Every row gives one point. The window is the flat piece filled in between its corners: a triangle in 3 columns, a solid with four corners in 4, and so on. A path goes straight from each point to the next, and from the last back to the first. List the points from which the path goes on through the window.
In the rows, 128 means zero.

Window (4 x 4):
[[131 126  96 137]
 [133 138 239 144]
 [207 113 200 187]
 [119  62  58  86]]
Path:
(1): [156 150 102  95]
(2): [174 137 157  89]
(3): [104 115 127 194]
(4): [ 90  83  96 167]
(5): [155 110 100 106]
(6): [175  92  81 111]
(7): [124  56  79 149]
(8): [131  83  98 150]
(9): [153 110 121  94]
(10): [156 162 179  80]
(11): [ 79  81 140 153]
(12): [124 101 117 177]
(13): [187 143 144 115]
(14): [196 106 121 121]
(15): [103  52  97 164]
(16): [105  88 107 183]
Through the window after points: 2, 4, 8, 12, 16

Window (6 x 6):
[[ 83  66  79 167  93 119]
 [117 131 143  38 150  96]
 [ 50 101 126  86 171 131]
 [164 167 207 163 108 151]
 [191 232 150 208  76 194]
 [159 128 131 146 162 141]]
Path:
(1): [126 135 140 146 156  91]
(2): [127 101 141 101 139 157]
(3): [133 125 150 103 122 173]
(4): [106 142 157 147 157 109]
(5): [151 207 163 168 132 107]
(6): [161 151 148 120 121 189]
(7): [187 137 163 134  97 225]
(8): [140 188 152 194 112 151]
Through the window after points: 3

Window (6 x 6):
[[199 122 110 149 123 135]
 [194 109  71 177 169 117]
 [123 168 156  61 219 142]
 [ 98 192 116 176 103  80]
 [ 41 172 107  88  87 125]
 [ 80 140 126 160 119 144]]
Path:
(1): [107 121 174  73 209  97]
(2): [ 90 154 156 129 110  85]
(3): [ 80 223  98 133 117 133]
(4): [127 158  69 173  94 137]
(5): [122 116 115 168  99  98]
(6): [100 137 130 149 123 104]
(7): [ 82 179 108 174 116 170]
(8): [129 199 123  82 186 170]
Through the window after points: 6, 8

Window (8 x 8):
[[ 39 196 151 164 108 120 147 139]
 [ 82 135 112  76 126 156 147 144]
 [175 143 143 138 190 125  72 115]
 [127  47  60 137 184 104 126 116]
 [158 158 100 116 144 115   7 142]
 [114  46 141 122 114  92 146  55]
 [ 84 240 101 136 188  66  82 128]
 [163 167  84  90 115 148 156 200]]
Path:
(1): [ 86 149 140  95 134 115 129 158]
(2): [117  89 147 103 147  91 115 157]
(3): [117 115  71 153 107 184 141  73]
(4): [172 178  97 142 176 175  94  65]
(5): [117 126 136 126 163  84 101 162]
(6): [136 119 144  86 157  78  95 157]
(7): [127 132  90 156 149 135  83 101]
(8): [103 154  96 129 137 156 124 112]
Through the window after points: 4, 6, 8

Window (8 x 8):
[[ 48 176 135 127  86 195 170  92]
 [ 23 138 145 134 145 106 154 109]
 [117  67 144 198  97  49 129  81]
 [148 228 138 162 159 132 118 112]
 [ 22 181  93  56 102 165 111 103]
 [163  46 152 130 139 151  91 110]
 [129 148  90  71 137 127 133 185]
 [ 95  84 208 143  92  23 132 107]]
Path:
(1): [ 88 125 126  89 144 116 163  69]
(2): [184 151 123 103 156  86 150  77]
(3): [ 94 125 147 153 141  94  75 177]
(4): [ 89  98 170 161  88  82 101 127]
(5): [115 128 182  93 138  86 186  70]
(6): [115 140 125 105 112 161 181  53]
(7): [ 30 157 168 151  83 131 128 140]
(8): [101 171 174 168  84  97 100 157]
(9): [ 91 132 146 128 153  97 152  81]
(10): [115 136 163  90 143 118 160  33]
(11): [ 69 129 123 153 104 140  83 156]
(12): [ 89 159 153 181 124 133 111 135]
(13): [125 135 123  77 143  70 161  51]
(14): [104 154 101  51 124 125 155  74]
(15): [ 41 162 111 131 107 159  97 125]
(16): [ 78 156 135 144 113 134  99 130]
Through the window after points: 4, 6, 8, 12, 16

Window (9 x 9):
[[152 161  71 140 105  67  64 117  73]
 [153  97 202 151 179 107  97 157  69]
 [118 132 179 106  58 151  93 122 145]
 [160  66 126 116 167  95 136 170 142]
 [130  97 170  93 127 106 113  82 238]
 [ 57 147 154 110 130 120 123 108 109]
 [114 120 204 117 106 113 194  97 130]
 [129  85  99 213  21  94  90 109 116]
 [196 149  55 144 213 133  64 125  97]]
Path:
(1): [129 124 184 155 132 114 132 151 174]
(2): [ 67 131 152 201  77  79 152 152 158]
(3): [194  71 115 123  72 131  75  59  85]
(4): [134  89 112 128  92 128 100 116  89]
(5): [129 139 141 178  95  95 101 134 128]
(6): [102 159 159 178  91  90  97 155 175]
(7): [144  56 113 116  85 131 117  79  85]
(8): [126  64 148  72 144 128 120  69  92]
Through the window after points: 2, 6

Window (9 x 9):
[[203 189 126 157 145 156 143 186 139]
 [ 90 167 192 121  98 213 147 182 135]
 [103  91  60 152 173 115 160 114 102]
 [170 227 169  89 104 123 144 169  99]
 [112 181 232  89  62 203  66  52 123]
 [136 146 249  88 115 175 136 151 163]
 [135  70  48  93 150 149  94 117  62]
 [131 133  88 145 144  95  84 178 105]
 [149 104 104 145  79 127 156 174 124]]
Path:
(1): [154 130 151 138 111 150 122 129  87]
(2): [139 164 110  75 125 156  98 127 173]
(3): [137 178 137  90 110 139 135 145 139]
(4): [146 143 179 145 118 150 124 129  66]
(5): [126 143 180 149 120 152  86 128  31]
(6): [144 189 110  99  85 156 135 128 158]
(7): [115 147 132  97 106 160 123 142 127]
(8): [123 130 178 150 106 148 141 139  87]
(9): [122  97 162 147 149 138 143 173  84]
(10): [135 139  99 110 140 138 151 154 158]
(11): [159 175 118  61 108 174  94 138 166]
(12): [133 117 187 175 123 138 148 180  48]
(13): [126 108 184 165 132 186 116 104  52]
(14): [102 133 117  99 109 135 118 126 132]
(15): [138 185  83  87 156 118 137 128 190]
(16): [180 137 160 153 110 159 116 154  52]
Through the window after points: 3

Window (11 x 11):
[[115  92 109  93 137 174 101 212 135 151  17]
 [119 149 127 168 122  90 152 130 225 140 167]
 [109 101  55 176 125  61 132 156 176 225  89]
 [187 173 113 137  92 162 104 178  98 126  38]
 [138 134  86  87 130 172 173 184  85  80  63]
 [172 120  99 133 132 176 128  83 122  87 181]
 [ 67  94 106 104 116 111  92 187  76 124  58]
 [121 140 122 119 164 179 141 159  72 127 188]
 [153 169 152 141 170 121 173  48 169 138 161]
 [120 175  83 153 193 109 120 104 181 122 166]
 [148 190  86  82  69 197 124 133 121 139  69]]
Path:
(1): [167 126  93 123 136 110 120 138 168 161 133]
(2): [152 156  84  88 128 130 137 157 154 122 134]
(3): [103 108 119 189 115 174 154 103  87 124   7]
(4): [109 147 100 211 150 192 163 146 141 139  87]
(5): [147 152 102  78 105 102  87 126 144 157 134]
(6): [181 156  85  90 132 108 125 174 150 150  70]
(7): [109 130  90 148 105 142 136 142 132 126  65]
(8): [ 79 156 121 167 135 129 133 120 129 147 113]
Through the window after points: none

Window (12 x 12):
[[121  71 116  67 103  94  66 157 156 129 116 227]
 [ 94 124 156 164  57  93 194 171 162  97 132  63]
 [122 129 117 165  61 177 137 147 152 136 147  64]
 [128 148 118  50  99 141 149 127 101 128 118 200]
 [108  84 147  89 157 122 117 135 138 155 154 119]
 [140 189 114  78 144 135 124 144 177 158 139 184]
 [110 151 173 172  78 113 136 133 128 110  82  39]
 [140  71 154  65 113 133 125  92 201 121 111 157]
 [130 155 138 203  88 133 166 114 136 116 157 129]
 [103 163  77 154  98 119 142  97 151 111 147  71]
 [ 99 135  62 184 169 140 230 124 194 143   7 127]
 [ 38 146  82 163 198 184 191 117 216 107  36 149]]
Path:
(1): [152  99 103 121 134 140 143 126 162  78  90 122]
(2): [123 124 126 109 146 137 134 145 152 117 132 126]
(3): [100 163 134 104  87 101 121 107 176 217 112 189]
(4): [ 31 136 109  98  39 139 133 132 179 163 125 177]
(5): [156 162 125 110 143 132 148 134 142 124 126 149]
(6): [124 163  69 171 189 132 152 179 207  59  60  70]
(7): [ 69 131 109 137 138 165 170 112 179 140  83 159]
(8): [ 47 157 141 151 107 119 167 129 180 199  78 142]
Through the window after points: 2, 4, 6, 8

Window (12 x 12):
[[177  90 163 178  97 151 115 138  97  74 168  84]
 [216  93  47  70 189 107 158 219  86 208 121 124]
 [174 147  53 102 200 118 109 169 106 205 183 156]
 [131 139 166  87  89  86 120 131 120  75 119 142]
 [ 28  91 194  92 183  92 172 128 157  75 123 125]
 [132 105  40  66 107 142 113 222  87 183 195 100]
 [ 92 135 158 138 115 176  99 163 134  98  82 104]
 [103  49  87 198  42 166  57  98  88  43  96 114]
 [ 42 139 169 114 114 136 216 100  87 127 101 149]
 [188 132  52  66 136 110 159 128 142 235 151  72]
 [124 124  57 126  97 183  94 102  45  49 115  59]
 [ 90 162  50 172  65 128 177 131 120  64 113  81]]
Path:
(1): [132 136  88 105 132 149 147 140 123 113 154 135]
(2): [189 126  92 105 155 223 126  74 134  51 167 150]
(3): [121  85  77 133 122  89 100 190  95 154 118 101]
(4): [ 99 134 109 144 111  79 120 129  84 127 125  82]
(5): [192 107 119  63 125 200 160 179 152 105 121 158]
(6): [125 132  90  99 124 149 149 145 112 106 138 125]
(7): [119 146 127 126 107  90 144 142  93 140 111  71]
(8): [107 140 129 178 111  90  81 136  89 162 149 100]
(9): [142 102  88  96 126 146 150 155 126 133 128 117]
(10): [168  94  85  87 133 185 155 138 144 129 167 137]
(11): [133 112 118  93 143 103 120 165  85 151 120 105]
(12): [111 130 127 118 132  88 136 166  91 147 119  67]
Through the window after points: 4

Window (14 x 14):
[[110  93 130 109 183  76 105 105  70 115  88  77 111  48]
 [ 96 129 113 127 149 159  54 113 147 124 146  84  92 105]
 [126 126 190  88  96 161 121 114 141 122  81 184 155 150]
 [104  96  94  85 153 154 135 106 137 179 164 138 108  78]
 [131 168 173 116 128 160 183  78 138 112 133 153  79 181]
 [114 163 137 132 211  67 134 103 113 140 166 102 161 178]
 [137 160 153 121 117  40 126 171  47 118 113 139 109  98]
 [153 124 145  42 102 138 207 132 170 111  85 119 138 134]
 [121 176 141 154 191 172 110 151 108 116  54 148  84 151]
 [  7 104 174 131 118 180 115 111  81 127 155  96 187 161]
 [171 154 169  98 148 149  96 140  97 145 129  96 181 118]
 [228 100  99  96 130 123 124 181 111  46 130 130  59 134]
 [164 115 202 152 172 146 105 188 150 159 102 119 113  73]
 [175 134  60 143 123 124 154  99 107 128  65 113 153 164]]
Path:
(1): [ 96 155 168 134 174 125 127 116 108  50 146 168 114  77]
(2): [117 192 127 120 110 144 188 123 138  38 150 156 145 127]
(3): [139  89 159 104 160 127 103 132  86 191  92 106 126 127]
(4): [123 112 182 103 122 144  97 134 129 172 136 155  65 153]
(5): [138 131 111 105 143 108 162 109 102  71 115  85 193 101]
(6): [119 165 132 169 141 163  99  97 138  70 126 168 129  97]
(7): [128  97 133  69 137  96 118 166  86 162 132  66  97 141]
(8): [142 118 136  86 123 131 118 152 117 211  96  82 122 165]
Through the window after points: 6
